Each wall is flat, endless, passes through zero and stands at right angles to its row. A trip goes straight from one point to another. List the walls that it crosses, first one first.
(in the rows, 128 means zero)

Walls:
(1): [151 135 126]
(2): [131 153 158]
(3): [ 52 139 183]
(4): [183 123  79]
(5): [110 115 103]
(6): [105  89 135]
Trips:
[113 166 149] to [ 86 133 134] => 6, 5
[ 87 142 110] to [103 125 165] => 2, 5

Walls:
(1): [122 130 136 133 126 127]
(2): [187 114  71 136  97 188]
(3): [ 97 112  87 109 155 126]
(4): [184 165 128 137 126  97]
(5): [107  67 135 146 118 120]
(6): [121 137 136 152 109  94]
(7): [106 138 163 118 161 104]
Trips:
[121 120 125 207 109 150] to [107 114 146  86 161 149] => 6, 3, 7, 2, 1
[171  94 208 156 158 109] to [ 74 149 184 166 162 117] => 4
[129 135 132  79 100 139] to [148 192 108 115 120 170] => 4

Walls:
(1): [160 124 164 124 110 106 114 129]
(2): [146  88 144 157 156 144  93 131]
(3): [120 141 121 171 119 142 155 100]
(4): [130  95  93 143 141 120 129 131]
Trips:
[162 207 171 119 147 120 149 117] to [126 148 160 125 175 146 137 155] => 3, 2, 1
[141 121 104 103 170 125 151 124] to [132 119  79 140 108  94 109  94] => 3
[103  93 166  58 156  75 162 136] to [148 149  67 143 112 114  97 158] => 4, 1
[168 147  74 138  99 167 164 131] to [158 130 124 166 123 114 132  93] => 1, 2

Walls:
(1): [127 130 117 138 120 127  98  80 138 135 167]
(2): [140 159 126 192 141 124  92 110 135  93 133]
(3): [149 129 132 171 157 105 117 165 139 153 203]
(4): [170 125 151 149 125 126 153  66  85 175 144]
(5): [128 147 140 114  80 151 108 181 127 117  99]
(6): [114 129 108  90 199 127 142 136 103 172  98]
Trips:
[ 95 142 169 154 133 117  99  68 143 141 122] to [148 156 143 159 154 128 103  79 148 118  84] => none
[133 105 151 115  95 130 199 172 123 163 143] to [119 102 154 115  97 110 187 121 117 141 122] => 6, 3, 5
[122  71 117 139 159 135 115  90 116 112  97] to [120 144 137 119 131 122 208  89 131 115 126] => 2, 1
[114  64 139 129 108 137 122 129 165 121 123] to [127 143 104  92 139 107 109 134 124  79 118] => 1, 2, 6
[157 148 109 128 147 112 150 148 140  77 144] to [130 139 144 140 142  84 156 161 105 156 146] => 6, 4, 2

Walls:
(1): [103 170 119 121 186 141 124  83 136  87 138 112 137 133]
(2): [143 139  99  99 105 112  74 153 133 146 115 140 138 130]
(3): [ 89 149 162 140 132 118  71 159 119 152 133  94 120 104]
(4): [155 105 164 155 138 141 127 115 108  85 140 150 135 123]
(5): [126 127 134 112 128  80 160 108 177 117 119  88 235 139]
(6): [151 130 141 190 124 105 156 224 105 124 117  97 141 119]
(7): [105 125 138 119  79  99 131 172 129 132 115  59 108 171]
(8): [ 89 134 149 105 151 117 141 111  84 134 103 132 130 123]
Trips:
[142 170 125  97 133 127 108 114 115 109 105  95  81 112] to [ 69 139 147  97 100 112  86 142 134 198 117 177 148 141] => 1
[111 195 126 121 142 145 166 172  84  90 105 189 142 163] to [151 124 124 134 102  96 169 121 101 121 130 123 134 104] => 1, 5, 7
[137 106 144 166  83 132 107 135 203 101 134 144 151  79] to [ 96 113 131 156 118 102 117 149 113 121  98  82 149 148] => 7, 4, 8
[ 91 133 145  88 173  85 158 101 150  73 107  79  71 121] to [122  73 175 130 130 129  80  95 193 102 142  44  76 127] => 4, 8

Walls:
(1): [136 163 103 129 121 118 197 147 138 126 118 150 173 125 130 134 120 146
 108 106]
(2): [159 141 168 130 160 198 158 139 147 123 115 130 113  97 102 143 162  84
 120 174]
(3): [115 136 120 188  87 172 119 133 163 109 100 133  98 123  66 142 150 144
 159 131]
(4): [131 115 137 106  90 128 167 131 132 101 144 159 116 208 130 104 167 117
 155 148]
(5): [195 116 125 100 157 153 132  76 164 151 105 111  90 121  88 119 146 127
 114 150]
(6): [113 164 135 140 120 110 111 136 106 123 132 120 135 153 168 171 172 128
 107 161]
(7): [139 150  98  99 118 171 132 139 153 138 126 132 162 147 102 117 130 160
 131 113]
Trips:
[129 141 147  84 113 153 167 175 175 152  91 124 138 158 123 127 123  87
  67 173] to [ 94 135 114 129 116 121 103 116  98  92 136 122 102 127 110 144 152  48
 106 161] => 7, 1, 3, 5
[ 64 127 138 204 105 161 141  84 145  72  74 118 112 120  85 162  71 110
 221 153] to [147 137 119 132 131 167 130 164 109 147 134  89 158 104  87 120 147 137
 159 168] => 7, 5
[118  84 116 120 123 111 118 102 146 145 105 104 148 130 136 135 146  94
 164 115] to [161 108 143 136  85  93 129  85 180  62 119 174  85 163 174  89 113 131
 156 165] => 3
[ 69 158 130 163 148 140  55 107  90  61 143 190 147 169 131  68  96 114
  92 115] to [135 123 163 113 111 115 132  63 152 106 130 141 138  38 148 161 116 131
  92 135] => 4, 2, 5, 6, 1
[ 71 114 117 127 139 158 151  93 118 141 129 145 157 144 153 153  96 138
 124 109] to [ 93 184 101 150 142 144 190  91  50 120 117  86  93  72 123 114 180 107
 181 170] => 6, 7, 2, 3, 5, 1
[151  97 107 106 101  57 111 148  73 102 116 154 141 115 146 164 132 212
 161 158] to [133 165 140 145 142 144 129 150  94 143 144  82 150 147 131 112 194 133
  93 128] => 7, 2
[110 151 107 146 123  81  97 149 117 112 100  92 108 127 124 165 124 138
  98 142] to [ 78  98  98 117 188  97 116 126 100  89 119 120 123 116 117 128 110 146
 159 196] => 3

Walls:
(1): [165 150 147 172 163 127 135 115 111 152 117 145  97 141 146 138 129 142
 105  71 135 150 142 103 116 113 100 115 159 100 106 164]
(2): [ 98 126 129 148 160 177 154  69 106 139  99 109 184 157 165 105 107 132
 118 131 110 156 152 106 104 151 145 123 217 103 161  95]
(3): [104 183  97  89  96 137 160 101 142 112  69 142 142 208 154 151 113 114
 148 136 124 184 140  77 184 145 140  88 201 163  82 148]
(4): [107 146 108  93 108 102 170 159 134 142 119 141 130 168 138 124 134 104
 151 124 152 122 125 105 122 106 109 136  77 140 134  94]
(5): [115 174 127 128 125  84 169 119 179 163 114 130 139 143 146 123 133 143
 156 100 135 109 127 115 150 127 100 166 147  89 111 120]
(6): [155 175 123 155 113  90 211  97 165  89 128 143 148 111  91 121 185 157
  98 187  58 101 109 139 191 150 167 105 104 141 142 157]
Trips:
[107 164 103 149 127 160  90  86  55  87 134 106 113 126 121 130  90 114
 158 115  89 172 188  76 170 107  83  99 104 180 117 163] to [135 127 170 129 138 146 126 128 136 108 112  66 170 129 106 145 103  71
 137 151 158 175 112  72 134 163 143 131 116 127 182 147] => 1
[128 135 130 109 106  92 161 163 167 146 146 134 128  98 130  90 130 129
 153 134 184 128 126 113  99 161 156 105 114 110 113 144] to [117  99  94 100  93 144 131  66 134 106 117 159 102 100 120 117  95 141
  84 114 123  68 138 139 129 145 126  94 127 129 154 110] => 5, 4, 2
[ 90 136 116 129  94 116 146 120  85 117 106  92 116 130  92  84 159 181
 119 112 146 146 126 155 123 170 143 122  97 108 118 125] to [142 146 127 113 133 101 155 156 119 125  95 133 163 145 174 131  71 157
 167  84  82 143  92  94 116 148 157  61 114 119 127 117] => 2, 5, 3, 1
[169 119 161  67 143 114 126 189 119 123 102 137 148 131 125 106 132 110
 116 138 104 121 153  69 130  65 111 144 127 138 111 146] to [108 137 151 139 122 152  87 117 138 178 136 168 144 126 136  79 153 102
 135 130 140 121 176 137 128 122 135 121 156  93  71 125] => 5, 2, 4
[141 114 123 141 107 112 111 141 125 131 156 107 121 107 150 143  83  64
  96 161  61 188 155 163 114 134 151  44 127 153  68  83] to [150  80 157 162 118 191 143 172  67 187 112 136 113 144 155  91 184 144
  98 181 106  97 135 183  46 129 146 117 107 100  92 136] => 3, 1
[152  67 139 157 123 139  90 134 129 115  96 151 114 133 172  52 122 141
 142 115 121 168 111 116 136  82 143 126  91  65 161 147] to [127  95 111 124 129  78 119 134 142 133 149 118 126  76  91 127 107 135
  97  95 131 137 104 149 125 159 102  99 159 147 100 163] => 2, 6
[ 91 147 159 141  93 106  62 156 133 161 172 130  61 141 154 116 142 107
 127 167 134 152 153  68 125 139 106 120 154 144 125 135] to [ 90 130  96  95 140 130 127 141 134 156 137 123 126 152 116 154  97 104
 102  82 160 122 166 121 125 141 126 132 129 124  49 165] => 5
[108 108 122 135 159 135 138 120 150 131 143 158 153 160 171 126 127 116
 104  89 131  79 104 145 157 103 152 159 156 102 122  99] to [124 119 141 107 103 103 120 121 124 143  95 144 103 103 113  90 129 153
 127 113 132 191 123 144 111 142 114  81 145  82 119 146] => 4, 3

Walls:
(1): [ 84 128  63 111  86 124  99  89 100 114 162 110 181 158 136 208 113 139
 101 182 153 117 112 106 153 139 140 102  98 107 150 152 133 161  77 107
 142 155 142 105 118  81 110 111 128 153 117 117]
(2): [ 98 121 100 132  82  98 183 108  85 108 115 110  87 113 101 111 150  80
 162 130 124  59 100 114 156 139 132 141 138 143 117 164  87 151  99 128
 129 152  86 112 110 154 117 180  84 118 135 139]
(3): [163  94 108 100 135 125 174  80 143  82 122 128 135 127 100 176 110 180
 128 111  74 126 111 112  87 165 111 151 115 118 144  63 125 159 160 156
 179 152 122  98 132  70 157 130 144 174  84 136]
(4): [151 148 122 120 144 103 127 134  99 117 145 119 120 132 180 166 122 149
 126 128 126 121  38 117 130 107 144 113 145 111 108 101 157 172  97 169
 117 142 182 102 123 129  91 112 120 157 103 175]
(5): [144 106 112  67  82 137  94  93 108 121 142 141 137 133 131 146 141 115
 120  94  98 140 128  90 117 101 137 155 160  68 188  65 142 147 112  82
 127 123 132 130 168 166 110 149 116 126 169 106]
(6): [152  79 103 115 102 112 101 197 164  45 122 109 147 135 116  95 115 181
  97  86 167 134 123  88 108 155 114 128 104 156 128 132 123 133 139 145
 121  81 161  88  89 127 141 122 134 130 173 125]
(7): [103  99 152 128 175 141 141  58  99 131 101 142 136 118 140  90 135  78
 152 105 105 135 131 126  67 125 110  90 117  88 105 122 131 150 123 142
  97 141 129 143 169 161 148 130 129  73 145 118]
(8): [130 100 104 103 127 202 120 107 103 113 118 127 146 101 136  61 117 104
 111 122 163 121 145  86  59 120  92 156 107 150 132  92 121 184 177 160
 126 116 159  87 105 151 146 104 111 133 139  76]
Trips:
[112 169 121 165 178 129 153 140 134 125  73 110 163 162 113 149 105  91
 145  87 175 112 131 111 166 126  89 150 144 118 190 107 148 125 144  80
 172 137 158 139 116 135 162 118 165 169 105 147] to [107 120 123 142 113 144 140 145 193 148 196 100 155 115  82 131 130 151
 126  83 117 105 209 177 121 127 130 128 162  46 134  81 160 181 105 112
 115 106 148 131 133 106  92 161 165 171 151 113] => 5, 6
[ 93 120 123 191 128  94 151 130 151 125 125  50 144 170 194 100 174 115
 122 110 101 139 114 107  95 110 133 136 119 191  80 162 183  64 102 132
 115 137  84 159 127 121 104 126  89 133  82 108] to [150 138  93 223 112 133  98  91  93  60 140 108 112  88 169 137 164 172
 139  95 174 116 120 142 148 132 122 133 164 105  59 118 104 152 149 208
 102  60 145  80 166 130 202  44 158  78 125  99] => 6, 8, 2, 3
[122 112 139 145 116 153  97 129 151 143 124 135  76 142  95 105 145 104
 135  81 121 123  69 142 109 131 113 140 110 122 118 156 148 152  75 128
 174 168 137  96  68 155 110 165 121  60 140 175] to [133  94  82 134 143 158 117  81 120 101  95 159 174 132 132 109 113 181
 158 134 198 150 110 157 112 126 109 144 106 115  84 163 109 150 122 143
 153 101 126 120  82 100 142 171 128 152 139  82] => 8, 1, 3, 4, 2
[145 162 125 128  82 179 124 111 107 142 143 109 132 167 167 156 120 142
  99 131 128 172 122  97 148 137 142 102 128 139 121 112  66 125  86 131
 108 117 148 119 133  92 107 122 108 127 174 149] to [139  99 102 126  95 131 136 130 146 162 101  95 155 159 126 181 157  95
 182 122  81 134 152 110 115  99 120 134 127 166 121 114 113 133  80  87
 105 158 127 181  91 107  99  92 161  74 175  91] => 6, 4, 2, 7

Walls:
(1): [140 138 172 120 175  83 129 138 109 139 133  96 115 104 159 112  92 144
 162 131 148  91 164  69 164  95  89 118 172 163 121 125 134 115 145 118
 121 186 157 169 131 110 123 125 134 155 205  65]
(2): [ 86 114  79  55  95 174  85 111 172 100  86 140  63  65 104 123 150 165
  93  95 106 100 119 147 153 153 153 144 197 143 154 137 151 129 137 109
 146 188 131 146 148 183  66  37  86 115 138 146]
(3): [101 104 144  76 106 174 141  53  97 124  69 110 128 120 129 111 125 147
 101 118 147 141 158 171 123 168  92 151 149  94 140  95  92 141 151 111
  93 136 130 170  96 180 101 129  94 116 108 142]
(4): [103 154 147 174 125 106 115 122 113 158 165 133 138 158 147 103 126 110
  79 117 132 125 135 149  77 134 128 144 154 131  85 132  99 119  95 154
 166 122 131  68  96 177  91 134 168 148 131 149]
(5): [111 127 121 112 117 127 131 119 115 128 148  83 120 141  98 112 150 123
 152 142 161 155 175  72 142 124 165 152 104  87 135 107 129 180 133 117
 134  98 115 142 127 153 144 109 124 117 145 108]
(6): [137 101 127 177 123 117 122 133 127 176  89 149 124 159 159  61 111 153
 142 120  98  99  93  45 137 157 181 133 132 120 140 135 140 131 152 115
 191 140 149 133 126 134 135 170 111 111 168 132]
(7): [140 140  82 122 137 135  91 141 122 112 130 105 114 135 148 146 138 101
 113 141 171 155 142 168 150 159 138 116  98 146 144 115  97 110 149 178
 125  52  89  77  99 159 116 116 120 119 134 159]
(8): [ 61 152  99  63  72 114 132 133 123  93 123 152 110 100  79 109  89  63
 127 144 192 152 127 127 150 123 113 188 132 127 171 166 155  95 175 158
 136  92 100 145 126  86 132 108 137 174 121 140]
(9): [134 130 146 139 154 114 119  90 158 132  97 132 125 150 102 129 141 167
 154  96  83 136 108 107 144  46 108  96 153 135 171 142 166 133 139  63
 140 176 119 136  67 162 141 124 109 142 111 201]
(10): [142  48 184 144 123 112 135 148 124 162 125 133 141  86 115 101 134 160
  97  99 106 108 124  96 126 138 127 111 104 142 117 108 131 202 168 152
 128 157  95 147 111 162 199 123 105 121 132 133]
(11): [ 99 173  86 122 111 129 147 125  91  92 112 186 147 131 154 124 111 151
 102 134  97 111 149 124 115 132 156 141 173 132 137  71 108  93 154 136
 161 147 120 138  83 135 126 129  90 159 139  97]
Trips:
[111 135 136 149 146 140 103 102 122 137 176 150 144  76 110 116 139 143
  82 143 138  87 109 193 109  93 113 122 158 125 136 157 155 113 150 114
 128 105  73 128 164 107 130 175 143 171 147 147] to [ 92 138 191  97 107 130 132 139 138 148 127  90 200 122 133 188  96 110
 142 157 135 159 184 121 136 125 114 133  91 134 120 132 104 134 186 132
 178 160 157 145 114 110 143 119 122 123 110 140] => 10, 1, 3, 9, 4, 5
[124 126 146  87 141 110 136 131  93 167 130 152 153  96 135 137 115 158
 108 118 147 128 113 178 196  70  80 104 162  99 153 155 141  94  94 173
 145 192 146 168  84 119  85 128 119  89 197 164] to [172  62 118 162 141 145 102 107  77 129 127 164 116 134 176  95 138 112
 158 113 123 112 128 179 147 125 106 147 189 126 171 123 153 104 148 170
 161 131 114 128 121  86 132 173 113 109 149 116] => 6, 10, 8, 7, 2, 9
[135 132 113 127  83 125 109 159 131 184 135  38 160 180 106  88 140 103
 120 111 132 131 136 117 176 133  89 117 102 152 144 167 153  78 115 152
 125 135  79 121 111 142 135 158 186 150  80 153] to [122 111 126 145 145 176 109 105 145 130 203  81 151 148  71 137  91  47
 157  94 143 165 141 126 118 143 127 161  65 170 147 110 112 184 166 127
 149 141  98 133 111 116 164 142 149 102 134 118] => 10, 9, 4

Walls:
(1): [119 120 157 145 158 114 138 156  38 150 104 160 123  96 135 115  90 142
 154 170  81 165 151 106 117  67 124 143 127  69 143 154 139 157 122 123
 106 146 146 106 136 104  69 117 162  97 133 143]
(2): [133 129 138 171 151 119 178 170 114  87 158 117 107 155  99 128 181 131
 146 196 148 124 128  71 179  89 159 137 192 156 148 143 167 151 125 131
  86 134  85 119 169 159  97 130 111 131 132 102]
(3): [112 155 152  68 122 146 162 119 151 101 112 140 119 121 159 199 104  94
  98 141 139 119 107  89 136 137 179 113 182 122 167  90 132 117 167 137
 100 162 128 118 137 128  80  75 127 106 142 186]
(4): [125  73 132 125 120 153 129 130 153 126 123 125 132 139  63 106 163  71
 153 139 128 166 135 150 137 110 117 131 130 148 120 159  66 159 132  80
 125 124  63 116 134 143  30  84  94 132 171  86]
(5): [100 147 153 123 115 204 131 138 124 187  98 162 124 114 146 149 116  98
 131 143 125 140 165  85 145 132 148 178 139 136 118 152 111  55 188 137
 143  99 131 182  92 167 146 124 147 118 164 116]
Trips:
[117  96 142 142 116 151 123 107  88 118 123 117 143 109 178 148  82 183
 122 158 129 166  74 132 179 144 140 133 116 143 142 127 107 104 113 182
 129 170 136 100 170 137  85 184 114 102 185 110] to [185 152 131 136 153 134 137 103 124 140  99 189 157 141 100 117 117  83
 131 102 113 141 143 142 150  84 124 100 143 153 112 167 125 128 101 109
 118 125 109 132 119 128 133  98  94 166 138  72] => 4, 3
[115 124 100 138  93 153 108 124 179 125 137 159 147  70  99 160 166 122
 110 169  99 103 155 167 130  84  97 138 142 136 119 152 113 124 146 137
  96 154  96 160 100 158 123  81  85 147 135 121] to [110 113  99 123 131 138 133 141 154 108 118 151 107 158 126 184 158  76
 157 135  92 166 183  89 114 110 119 174  99  94 193 116  75  67 131 149
 104 110  98 149 101 188 123 112 170 149 135 145] => 1
[113 122 139 126 117 156  90  88 142 148 131 166 108 162  91 163 150 160
 163 161 129 116 137 123 104 136 192 119 134  90 138  95 135 128 152 127
 117 152 115  87  80  45 185 144 133 118 140 144] to [117 180 155 124 106 120 157 144  91 122 146 157  54 112 160 140  91 159
 173 131 128 149 159 139 103 116  61 158 111 121 144 134 161  80  95 171
 182 137 131 122  99 115 120 169 116  86 147 135] => 1, 3
[137  91 106 154 117 151 119 115  93 131 123 138  92 166 138 158 109 100
 152 125  75 121 143 149 150 111 191 115 144 141 106  77 123  81 124 170
 117 110 145 131 167 110 111 130 173 141 154 144] to [133 139 140  92 111  63 197 117 105 144 103 140 106 161 109 125 143  85
 149 120 111  80 146 101 113 186 177 101 113 101 103 124  89 109 101 109
  90 160 101  94 116 142 144 141 118 131 123 137] => 5, 1, 4
[102 149 176 137  99 112 119 151 146 127  97 106 154 131 201 124 119 157
 115 133 119  94 121 115 158 126 207 133 176  60 132 153 113 158 158  88
 118 100 138  87 119 131 152 153 119  94 108 168] to [121 162 131 144  77 103 168 129 120 110 131 142 130  81  79 132 160  90
 125 120 118 163 110 125  81  98  65 201 109 127  99 133 141 153 122 105
 152 100 135 168 111 119 130 139 220 108 113 122] => 2, 3, 4
[183 130  87 148 130 126 140 156 132 162 156  84 149 130 105 129 111 100
  80 110 105 110 105  82 120 150 133 108 142 106 192  92 159 124 117 148
 172 113 115  84 164  89 218 150 116 169  88  89] to [130  91  86 133 105 144 194 112 141 158 147  96 151 107 138 121  86 161
 166 137 145 142 114  75 124 121 121 166 123 104 142 114 146 156 116 169
 130 125 129  90 169 107 140 133 181 188 108  82] => 1
[150 144 151 180  99 152  91 159  93 111  84 101 164 160 128  89 173  93
 108 122 133 146 111 103 122 152 150 156 121 102  71 124 141 108 127 134
 109  76  75  95 141 172 138 109 112 150 103 107] to [176 190 137 110 119 148 180 124  81 158 129 103 159  95 131 144 108 151
  80 105  98  65 128  71 128 147  77 132 124 105 113 133 118 119 169 128
 125 169 125 158 136 144  74 109 126 150 114 106] => 1, 3, 4, 2
